Each row is a point. Each copy is the shape, with its points in the same order, turned, moved and blurred by noise. Some copies are also mirrored. Which?

Shape (9 x 3):
[[-4.7,2.3,1.7],
[2.5,-2.3,-3.3],
[-2.8,2.6,1.7],
[-0.3,-1.0,2.5],
[-2.1,2.9,3.5],
[4.6,3.2,-2.4],
[1.9,-2.7,-2.9],
[-0.1,4.6,0.9],
[1.0,-2.2,0.3]]
Copy 1 (9 x 3):
[[-5.3,-1.6,3.3],
[2.2,2.4,-2.3],
[-3.0,-2.2,3.3],
[-1.2,-3.3,-0.8],
[-2.6,-4.2,3.5],
[4.6,1.3,2.9],
[1.3,1.9,-2.6],
[-0.3,-1.6,4.8],
[0.2,-1.1,-1.7]]
Copy 1 is: only turned
Copy 2 (9 x 3):
[[0.5,5.2,3.7],
[-2.2,-1.3,-4.8],
[1.7,4.4,2.4],
[1.0,-0.5,1.8],
[3.3,3.2,3.0],
[3.4,0.8,-5.9],
[-2.5,-0.7,-3.2],
[3.6,4.2,-0.8],
[-0.7,-1.4,0.5]]
Copy 2 is: only turned

Shape (9 x 3):
[[-2.3,0.5,0.6],
[1.9,-2.6,0.1],
[1.9,2.1,1.2],
[-2.0,1.6,5.1],
[3.9,-6.6,-5.4],
[-2.5,-0.2,-0.3],
[-1.1,0.3,0.2],
[0.7,1.0,-1.5],
[-1.6,5.7,3.2]]
Copy 1 (9 x 3):
[[-1.7,1.9,0.8],
[1.3,-1.5,-2.7],
[1.4,-1.8,2.2],
[2.3,3.8,2.8],
[-1.9,-5.2,-7.7],
[-2.4,1.5,-0.1],
[-1.4,0.4,0.6],
[-1.5,-2.2,0.8],
[0.4,1.6,6.7]]
Copy 1 is: mirrored
Copy 2 (9 x 3):
[[-2.4,-0.8,-0.5],
[2.9,-0.6,-1.0],
[0.0,1.6,2.3],
[-2.9,-2.8,3.7],
[6.9,1.1,-6.6],
[-2.3,-0.8,-1.5],
[-1.4,-0.2,-0.6],
[-0.3,2.0,-0.8],
[-5.0,1.3,4.4]]
Copy 2 is: only turned

Shape (8 x 4):
[[-4.1,-3.6,-3.0,-2.4],
[-4.1,-4.0,3.0,-2.5],
[4.2,-2.9,-2.2,-0.1],
[-1.0,-5.9,3.4,2.5],
[-2.3,-1.1,2.4,-1.6],
[1.4,1.9,2.2,-2.6],
[-0.4,1.0,0.2,2.2],
[-2.1,3.4,0.6,-1.8]]
Copy 1 (8 x 4):
[[0.3,-0.6,4.3,-5.2],
[0.2,0.0,8.4,-0.8],
[4.0,-2.3,-0.5,1.2],
[1.0,-5.2,7.0,1.8],
[-1.2,0.3,5.3,0.5],
[-1.0,2.6,2.0,3.2],
[-2.6,-2.2,1.1,1.5],
[-3.8,1.6,1.9,0.0]]
Copy 1 is: only turned
Copy 2 (8 x 4):
[[-4.1,-4.9,-1.7,0.9],
[-0.4,-5.8,0.4,-3.3],
[-0.7,-0.8,4.4,4.7],
[4.2,-6.0,2.0,0.9],
[0.1,-2.3,0.6,-2.4],
[-0.7,1.8,2.9,-2.3],
[1.8,1.0,-0.6,1.0],
[-1.3,2.0,-1.3,-2.5]]
Copy 2 is: mirrored
Copy 3 (8 x 4):
[[2.3,-1.6,-4.1,0.4],
[-0.6,-4.7,-1.8,-3.3],
[-3.0,-0.9,0.3,5.5],
[-6.1,-2.7,-2.3,-1.6],
[-0.4,-2.3,0.9,-2.3],
[-0.2,-1.2,4.8,0.4],
[-2.2,2.4,1.5,-0.3],
[2.1,1.0,3.0,-1.7]]
Copy 3 is: only turned
Copy 4 (8 x 4):
[[-1.4,-5.6,-1.2,-0.2],
[-3.2,-3.6,4.0,0.6],
[5.3,-1.7,-0.7,3.3],
[2.7,-2.7,6.5,-1.2],
[-2.1,-0.7,2.5,0.6],
[-0.6,2.6,0.8,3.6],
[1.7,1.8,0.0,-1.3],
[-2.7,2.3,-1.1,0.1]]
Copy 4 is: mirrored

Shape (10 x 6):
[[-1.7,1.1,-4.5,3.5,4.1,-1.8],
[-5.0,0.7,-2.7,4.7,1.2,-4.1],
[2.0,0.6,2.2,-1.3,1.0,4.4],
[0.5,-2.0,-0.5,-3.7,2.8,-2.3],
[4.2,-3.8,2.5,1.2,0.0,1.1],
[0.1,-1.2,1.0,-3.4,2.7,2.2],
[-0.6,-2.2,-5.8,2.5,-2.0,-2.8],
[-2.5,2.4,-2.5,-0.8,0.7,-4.1],
[2.4,-1.8,2.8,-1.6,1.4,3.0],
[-4.4,-1.7,-3.2,2.1,1.0,-1.0]]
Copy 1 (10 x 6):
[[1.5,1.4,-6.4,1.4,-5.0,-3.0],
[-2.7,2.4,-6.2,2.7,-5.1,0.3],
[3.0,-4.2,1.9,1.6,0.1,-0.4],
[0.6,3.0,-0.1,-1.5,1.4,-2.4],
[0.9,-1.7,4.8,-1.1,-3.6,-2.1],
[1.5,-1.3,0.7,1.0,2.1,-2.6],
[-3.3,0.4,-4.5,-4.0,-5.0,-1.6],
[0.2,3.0,-5.0,-0.1,-0.7,1.1],
[1.7,-2.2,3.6,0.9,0.3,-1.5],
[-3.3,0.2,-4.5,1.4,-2.8,-2.6]]
Copy 1 is: only turned
Copy 2 (10 x 6):
[[5.2,-4.0,-3.1,-2.9,4.2,0.1],
[3.7,-2.9,-1.2,-2.3,7.6,-3.4],
[-0.4,2.5,-0.5,0.5,0.3,5.1],
[-0.5,-2.1,1.3,-4.3,-1.0,0.6],
[-2.3,1.0,-2.9,1.7,-1.7,0.2],
[-1.4,-0.2,0.6,-2.6,0.2,4.4],
[3.3,-5.7,0.4,1.9,2.4,-3.1],
[4.2,-1.9,2.5,-3.8,3.3,-1.3],
[-2.3,1.8,-0.9,-0.1,-0.9,3.5],
[1.1,-4.3,-0.1,-1.4,6.0,-0.5]]
Copy 2 is: mirrored
Copy 3 (10 x 6):
[[0.1,-5.0,-4.1,-1.8,4.0,-1.4],
[-0.5,-7.7,-4.9,2.7,2.2,-2.7],
[1.0,1.1,3.9,-0.4,1.0,0.5],
[4.1,1.4,-1.9,-2.1,-0.8,-3.2],
[4.4,-0.8,2.4,-0.8,-1.9,2.5],
[2.4,1.0,2.4,-1.7,1.5,-4.0],
[-2.1,-3.8,-5.4,-1.0,-2.4,0.3],
[-0.2,-0.7,-6.0,2.2,1.9,-2.7],
[2.9,1.1,3.7,-1.3,0.3,-0.6],
[-1.0,-5.9,-1.5,0.2,0.2,-3.3]]
Copy 3 is: only turned

Shape (10 x 6):
[[3.4,1.2,-0.9,4.3,3.3,-3.2],
[4.1,2.2,-3.8,0.6,2.0,1.4],
[-0.5,4.0,0.4,0.3,1.7,0.2],
[0.2,0.6,1.1,1.5,-5.8,1.3],
[0.0,2.3,-2.0,6.6,1.1,-1.4],
[1.5,0.3,1.2,5.5,2.8,-0.1],
[-0.7,-0.6,0.4,-6.6,-5.3,-0.2],
[-1.0,-0.8,0.4,-2.3,-5.2,-0.5],
[0.8,-1.4,-1.3,5.0,2.8,2.2],
[-2.6,-0.4,-1.9,-2.2,-3.6,-0.8]]
Copy 1 (10 x 6):
[[1.2,5.4,-6.9,-0.4,3.8,1.0],
[2.0,1.8,-4.7,-3.6,0.9,3.7],
[-2.6,1.6,-3.0,-1.5,1.7,2.2],
[0.9,3.2,0.7,1.8,-3.2,1.0],
[-0.9,6.2,-4.8,2.9,3.2,4.3],
[-1.1,3.3,-7.1,2.8,2.0,1.7],
[1.3,-2.1,4.6,-1.8,-1.5,-1.4],
[1.6,0.8,3.1,-0.1,-0.8,-0.4],
[0.9,0.7,-6.2,3.2,1.7,4.2],
[1.3,0.3,3.5,0.6,1.3,1.4]]
Copy 1 is: mirrored
Copy 2 (10 x 6):
[[-4.0,3.7,2.1,3.0,2.8,-0.7],
[-3.7,1.6,0.9,-3.5,3.3,0.2],
[1.2,0.9,0.2,-0.3,3.2,-2.9],
[0.4,-1.1,-4.4,-0.9,-3.4,-2.1],
[-2.9,2.0,-2.7,3.9,3.8,-1.0],
[-1.3,4.0,-0.8,3.5,2.0,0.9],
[2.3,-5.7,1.4,-3.9,-4.5,-2.7],
[1.4,-3.7,-1.1,-0.9,-4.2,-2.1],
[-1.9,2.0,-1.5,2.5,2.9,3.8],
[0.2,-5.5,-0.4,-0.1,-1.2,-2.3]]
Copy 2 is: mirrored

Shape (12 x 8):
[[4.5,0.5,2.7,-0.9,-2.1,2.5,2.7,-0.6],
[-2.4,0.4,2.8,0.5,4.8,-4.5,-3.3,4.1],
[1.9,1.1,1.3,-4.3,-1.6,2.8,-1.4,-1.1],
[-1.5,1.5,0.0,-0.8,4.0,-0.2,1.2,-3.5],
[1.6,0.7,0.0,-0.5,0.8,4.2,0.0,-1.3],
[1.7,-1.0,0.0,-3.0,-3.3,0.9,3.5,-1.0],
[-5.1,6.0,-1.4,1.8,3.4,-1.0,-0.9,2.6],
[0.6,2.9,4.4,-1.6,-2.9,0.5,-0.2,-4.3],
[-1.2,-1.3,1.2,2.9,3.8,0.7,-2.4,3.7],
[3.8,-0.4,0.3,-4.1,-0.3,1.5,-0.9,-0.3],
[-1.2,0.7,-2.0,5.2,3.2,-5.2,-5.6,2.9],
[-3.7,-5.1,-0.1,3.0,1.6,-1.7,-5.8,4.6]]
Copy 1 (12 x 8):
[[0.7,-3.4,4.0,-2.9,-3.6,1.3,-3.4,0.0],
[4.0,-1.1,-2.4,4.5,1.0,2.0,3.7,4.8],
[1.5,1.7,1.9,-4.7,-3.5,0.8,-1.4,2.2],
[1.1,-1.5,-4.5,-2.2,-0.9,1.8,0.7,-1.4],
[1.5,0.4,0.3,-1.9,-4.3,0.5,-1.7,-1.5],
[-3.4,-2.4,2.2,-3.8,-3.3,-0.4,-1.2,1.1],
[3.6,-0.8,-7.0,2.3,-1.5,-4.0,0.2,2.8],
[2.4,-1.8,1.7,-6.0,1.3,-0.7,-1.8,0.8],
[3.2,0.1,-0.3,4.9,-2.4,0.4,2.5,0.2],
[0.1,1.0,1.9,-2.7,-3.4,3.3,-1.8,2.1],
[1.9,2.5,-3.1,7.7,3.5,-0.3,-0.3,2.6],
[0.4,3.5,1.0,6.9,0.1,-0.4,5.5,2.0]]
Copy 1 is: only turned
Copy 2 (12 x 8):
[[2.3,-1.8,-3.4,-3.8,-1.8,-1.2,3.1,-1.3],
[-1.3,2.4,5.1,0.7,4.4,1.1,-1.9,-2.9],
[3.7,-3.5,0.0,1.1,-1.1,-2.5,3.2,0.7],
[2.6,1.7,0.8,1.3,-0.3,4.5,1.3,1.0],
[2.2,-1.3,0.2,-0.7,-3.3,0.7,2.5,-0.8],
[1.5,1.0,-3.9,-1.6,-1.0,-2.3,3.7,2.1],
[3.6,5.6,6.7,1.0,-0.8,0.7,-2.3,-1.5],
[6.5,-1.2,-3.6,1.3,0.9,-0.7,1.2,-2.0],
[-3.5,0.9,3.6,-0.8,-1.0,1.8,-1.2,-4.3],
[1.2,-3.7,0.4,-0.6,-0.7,-1.1,2.9,2.2],
[-3.2,1.1,4.2,0.7,1.6,1.8,-8.6,-1.8],
[-6.6,0.6,3.0,3.8,0.5,-1.2,-3.8,-3.8]]
Copy 2 is: mirrored
Copy 3 (12 x 8):
[[-4.0,-2.2,0.8,0.5,2.9,-3.9,2.5,-0.4],
[3.9,-2.0,-2.1,-0.4,1.0,0.8,-6.7,4.4],
[-1.2,-1.7,2.1,2.3,2.6,-2.4,-0.7,-4.1],
[-4.4,-1.3,-1.8,-0.2,2.5,2.5,-4.6,-1.3],
[-3.9,-3.2,1.2,2.8,1.0,0.1,-0.4,-1.6],
[-4.1,1.7,1.4,-0.6,1.1,-3.7,0.4,-2.5],
[-0.3,-0.7,3.5,-0.6,2.3,6.1,-5.8,4.0],
[-1.5,-3.2,0.8,-3.1,4.2,-0.8,0.5,-4.4],
[0.6,-3.9,-0.7,1.8,-2.2,1.0,-3.5,4.3],
[-1.4,-0.3,0.1,3.8,2.1,-3.2,-0.4,-2.5],
[4.9,0.2,-3.4,1.0,-0.9,5.8,-2.3,4.8],
[4.7,-1.6,-1.7,0.9,-6.7,1.2,-3.9,2.7]]
Copy 3 is: mirrored
Copy 4 (12 x 8):
[[1.2,-0.2,4.9,5.0,2.3,-0.8,-1.5,-2.6],
[-5.1,-3.1,-4.3,-2.3,0.1,-0.9,-4.6,-0.5],
[1.6,-1.2,4.5,0.7,-0.7,0.4,1.4,-2.6],
[1.4,-2.7,-3.0,2.8,-1.5,-1.7,1.8,-4.5],
[0.6,0.4,1.8,2.7,-0.9,-1.1,2.5,-0.3],
[4.3,-1.1,2.8,3.6,3.1,0.4,-0.4,-1.7],
[-0.8,-3.7,-3.7,-2.4,-0.8,-7.4,-0.1,-0.4],
[-0.8,-2.4,4.1,1.1,3.1,-2.2,1.8,-6.5],
[-4.1,0.0,-2.8,0.9,0.7,-1.0,-0.7,2.4],
[1.4,0.6,3.6,1.4,-0.4,1.8,-0.4,-1.9],
[-3.4,3.2,-7.0,-2.8,0.6,-3.4,-2.2,-1.2],
[-3.6,0.5,-6.2,-3.1,3.0,1.8,-0.1,3.9]]
Copy 4 is: mirrored

Shape (13 x 9):
[[0.9,-2.7,2.9,1.9,-1.8,0.9,4.6,0.6,-0.7],
[0.9,-1.2,3.5,-0.4,-1.3,2.9,-2.7,-0.1,0.0],
[2.6,-2.1,0.7,3.6,2.9,2.4,-1.6,0.6,-0.8],
[-1.5,3.0,-2.6,-2.2,2.1,2.2,-0.1,-2.1,1.8],
[2.3,8.9,1.5,2.7,-0.1,-0.1,-2.3,0.9,-0.1],
[2.0,-1.6,2.1,0.9,-0.7,-0.7,-1.6,-1.2,-8.0],
[-8.0,-0.4,-2.4,4.1,2.5,0.1,-2.3,1.2,-4.5],
[1.2,-2.2,2.9,0.6,1.5,2.7,0.3,-0.8,-0.3],
[-3.7,-1.1,-0.9,-5.8,0.6,0.6,-0.6,-4.2,1.4],
[0.7,1.2,-5.4,2.1,0.7,2.6,-3.2,0.7,-3.2],
[2.5,4.3,3.5,-4.9,0.7,-4.3,3.7,0.6,0.8],
[1.9,2.8,3.2,1.5,0.0,0.1,-2.0,-3.6,-0.1],
[-0.8,-2.2,2.3,2.7,1.6,-8.4,-2.7,-0.2,1.6]]
Copy 1 (13 x 9):
[[-1.7,0.8,1.5,2.5,-2.6,-0.6,-1.5,1.1,-3.4],
[0.6,-2.9,-0.1,0.2,-0.3,0.9,-5.2,-0.3,0.8],
[-1.7,-0.5,0.4,-4.0,-3.0,0.2,-2.0,-1.7,0.9],
[0.8,3.5,0.3,0.3,4.2,0.5,-2.8,-4.3,2.5],
[8.2,2.5,-2.7,-2.2,-0.6,3.0,-0.5,-1.5,1.5],
[3.3,-3.9,4.0,-0.9,-3.0,-5.0,-1.1,-0.2,0.8],
[0.4,-3.7,-0.8,-1.7,2.1,-3.6,2.9,-9.0,-2.1],
[-1.5,-1.0,2.2,-0.1,-1.6,1.3,-3.2,-1.1,0.6],
[-1.0,-0.3,3.3,2.7,7.5,-0.7,-3.6,-2.9,2.3],
[1.7,1.3,-1.9,-4.2,0.2,-4.8,-2.5,-4.6,2.1],
[3.5,2.9,1.8,5.2,1.9,2.3,2.1,3.6,3.9],
[4.5,-0.2,2.8,-2.0,0.5,2.6,-2.7,-0.3,0.2],
[0.0,-3.7,1.3,-3.9,3.9,1.8,4.9,2.9,-1.0]]
Copy 1 is: mirrored
Copy 2 (13 x 9):
[[-5.9,0.8,0.4,-1.3,0.2,1.0,1.6,-3.6,2.4],
[0.8,4.1,-1.0,0.2,-1.8,0.4,1.0,-2.5,0.3],
[-1.7,-0.4,-3.2,1.1,-2.3,2.2,-1.2,0.2,-0.4],
[2.6,-1.9,1.7,-2.0,-0.4,-2.1,2.1,2.3,-0.3],
[3.7,-0.7,-1.3,-2.6,-4.1,-1.5,-1.5,1.1,8.0],
[-2.4,4.6,-4.4,0.6,1.6,3.4,3.5,2.4,4.3],
[-1.7,-0.9,-1.0,7.3,2.5,-4.8,1.1,3.6,2.7],
[-2.2,1.4,-1.5,-1.0,-2.2,0.8,1.8,-1.2,-0.7],
[1.1,2.5,2.5,-2.6,2.2,-3.5,4.2,2.3,-3.7],
[3.0,-1.4,-0.9,2.6,2.1,2.2,-1.2,3.1,2.1],
[-0.8,0.5,-2.9,-9.4,0.3,-3.3,3.8,-0.7,4.3],
[0.0,3.5,-0.4,-2.6,-4.4,-0.1,0.3,1.9,3.2],
[-5.1,4.1,-4.7,-3.3,0.6,-5.4,-4.3,2.7,1.4]]
Copy 2 is: mirrored
Copy 3 (13 x 9):
[[1.6,2.2,-2.2,-6.2,-1.0,-1.5,0.9,-1.1,0.4],
[1.2,-1.4,2.3,-2.2,-1.0,0.8,2.3,-2.0,4.4],
[-2.3,1.1,-1.7,-1.2,-0.6,2.7,1.7,1.4,4.5],
[1.3,0.3,1.9,3.7,3.5,0.6,-1.6,2.9,0.2],
[-2.5,1.5,6.4,1.3,-1.8,4.0,2.6,1.5,-4.2],
[-1.0,2.6,-1.4,2.5,-6.1,-0.9,2.3,-3.5,2.9],
[-3.3,-3.6,-1.7,2.1,-6.3,-3.4,-2.1,5.3,1.1],
[0.3,-0.2,-1.3,-1.4,0.7,0.4,2.7,0.2,4.4],
[3.0,-4.5,-0.8,3.4,3.1,-2.3,-1.9,-1.7,2.4],
[-2.3,2.5,1.6,2.7,-3.5,2.7,-3.8,2.9,2.9],
[5.5,0.5,-0.4,1.3,3.2,2.8,3.8,-2.9,-5.9],
[-3.4,0.1,2.7,0.8,0.5,1.0,3.2,-2.2,0.1],
[-4.1,-5.4,-4.8,0.3,-1.6,3.0,0.6,-4.8,-3.4]]
Copy 3 is: mirrored
